Every row gives one point. Any point is a mix of the corners, with weights that add up to 1. It lies inside the corners' shape when no weight is negative. Say inside or outside, and name the corners with a negative weight.

Corners:
(1): -0.11, -0.34, -0.45
(2): +0.67, +0.26, +0.34
(3): -0.64, +0.43, -0.16
(4): +0.17, +0.42, -0.19
Points:
+0.49, +0.14, +0.32 => outside (4)
-0.43, +0.15, -0.34 => outside (2)
-0.36, +0.17, -0.24 => inside
-0.41, +0.23, -0.33 => outside (2)

Corners:
(1): -0.16, -0.58, +0.29, +0.36, -0.05, +0.76
(2): -0.44, +0.02, -0.12, -0.28, -0.01, -0.59
(3): +0.19, -0.48, +0.40, +0.84, -0.75, +0.11
(4): +0.24, +0.67, -0.15, -0.57, +0.19, -0.57
(5): -0.16, +0.61, -0.15, +0.16, +0.00, -0.31
(6): +0.25, +0.30, -0.72, -0.15, +0.25, -0.59
(7): +0.10, -0.45, -0.17, +0.41, -0.88, +0.83
Points:
-0.07, -0.24, -0.04, +0.28, -0.32, +0.11 => outside (4)
-0.09, +0.10, +0.06, +0.25, -0.27, +0.06 => outside (6)
+0.01, +0.12, -0.33, -0.09, -0.02, -0.34 => inside
+0.00, +0.38, -0.16, +0.01, -0.14, -0.35 => outside (1)
+0.13, +0.16, -0.13, +0.22, +0.07, -0.16 => outside (2, 7)
+0.06, +0.50, -0.47, -0.46, +0.29, -0.37 => outside (3)
-0.04, +0.18, -0.34, -0.14, -0.06, -0.46 => outside (1)

Corners:
(1): -0.49, +0.55, +0.61, -0.30, +0.13, +0.89, +0.25, +0.80, -0.90
(2): -0.30, -0.51, -0.51, -0.13, +0.23, -0.26, -0.32, -0.12, +0.39
(3): +0.26, -0.53, +0.17, +0.19, -0.54, -0.40, -0.51, -0.31, -0.08
(4): -0.03, -0.81, -0.42, +0.03, -0.08, -0.28, +0.42, -0.41, +0.20
(5): -0.21, -0.25, -0.84, +0.51, +0.68, +0.01, +0.39, +0.44, +0.01
(6): -0.17, -0.13, +0.80, +0.11, +0.34, +0.55, -0.14, -0.09, -0.19
(7): -0.50, +0.45, +0.75, -0.01, -0.12, +0.14, -0.17, -0.06, +0.05
(8): -0.55, +0.04, +0.95, -0.19, +0.04, +0.03, +0.24, +0.67, -0.44
(9): +0.25, -0.48, -0.76, +0.11, +0.41, -0.15, +0.45, +0.25, +0.79
(10): +0.29, +0.01, -0.06, -0.22, +0.38, -0.58, -0.04, -0.29, +0.06
Points:
-0.49, +0.53, +0.09, -0.11, +0.53, +0.39, +0.24, +0.83, -0.23 => outside (3, 4, 6)
-0.19, +0.04, +0.08, -0.02, +0.27, +0.09, +0.03, +0.26, -0.10 => outside (4)
-0.03, -0.38, -0.26, +0.13, +0.19, -0.27, +0.05, -0.09, +0.23 => outside (1)
+0.02, -0.31, -0.18, +0.12, +0.22, -0.02, +0.13, +0.11, +0.21 => inside
+0.08, -0.18, -0.13, +0.06, +0.37, -0.14, +0.22, +0.07, -0.09 => outside (2, 7)
-0.26, +0.06, +0.39, -0.22, +0.29, +0.26, +0.18, +0.19, +0.01 => outside (3, 5)
-0.01, -0.29, -0.46, +0.13, +0.08, -0.28, +0.02, -0.05, +0.19 => outside (6, 8)

Corners:
(1): -0.47, +0.36, -0.01, +0.94, +0.03, +0.48, -0.52, -0.13, -0.26, -0.37, +0.49, +0.11
(2): +0.57, +0.24, +0.07, +0.06, -0.19, -0.17, +0.14, +1.02, +0.34, +0.43, +0.24, -0.19
(3): -0.46, -0.07, +0.08, -0.12, +0.50, -0.37, +0.18, -0.40, -0.15, +0.29, -0.05, -0.01
(4): +0.69, -0.71, -0.12, -0.36, -0.18, +0.12, -0.25, -0.62, +0.70, -0.58, -0.35, +0.50
(5): -0.52, +0.29, +0.02, +0.33, -0.21, -0.01, -0.05, +0.93, -0.25, -0.02, -0.29, -0.33
(6): -0.61, +0.45, +0.33, -0.55, +0.33, -0.21, -0.11, -0.28, +0.37, +0.10, +0.38, +0.02
(7): -0.35, +0.14, -0.13, -0.46, -0.23, +0.17, +0.36, -0.56, +0.93, +0.41, +0.40, +0.37
(8): +1.09, +0.44, +0.65, -0.43, +0.25, -0.01, -0.03, -0.22, -0.23, +0.56, -0.18, -0.57
(9): +0.71, +0.03, -0.20, -0.34, +0.17, -0.05, -0.19, -0.15, -0.19, +0.45, -0.37, +0.89
(10): -0.61, -0.39, +0.22, -0.52, -0.51, -0.21, +0.21, +0.03, -0.26, +0.25, +0.16, -0.05
(11): +0.22, +0.16, -0.40, -0.16, -0.18, -0.13, -0.11, -0.37, -0.04, -0.90, +0.03, -0.47
(12): -0.57, -0.83, +0.05, -0.34, -0.13, +0.55, -0.32, -0.17, -0.26, -0.21, +0.22, +0.03
(13): -0.38, +0.46, -0.03, +0.40, -0.05, +0.26, +0.05, +0.31, -0.35, -0.96, +0.00, +0.13
Points:
+0.21, +0.02, -0.08, -0.22, -0.06, -0.05, -0.07, -0.13, -0.02, -0.11, -0.04, +0.06 => inside
+0.00, +0.13, +0.08, -0.31, -0.07, +0.07, -0.09, -0.17, +0.15, -0.15, +0.20, +0.04 => outside (3, 5)
+0.04, -0.09, +0.16, -0.22, +0.00, -0.01, -0.05, -0.25, +0.15, +0.08, +0.18, -0.12 => outside (5, 9, 13)
+0.03, -0.27, -0.15, -0.05, +0.07, +0.17, -0.32, -0.32, -0.01, -0.68, -0.22, +0.33 => outside (2, 7, 8, 10)
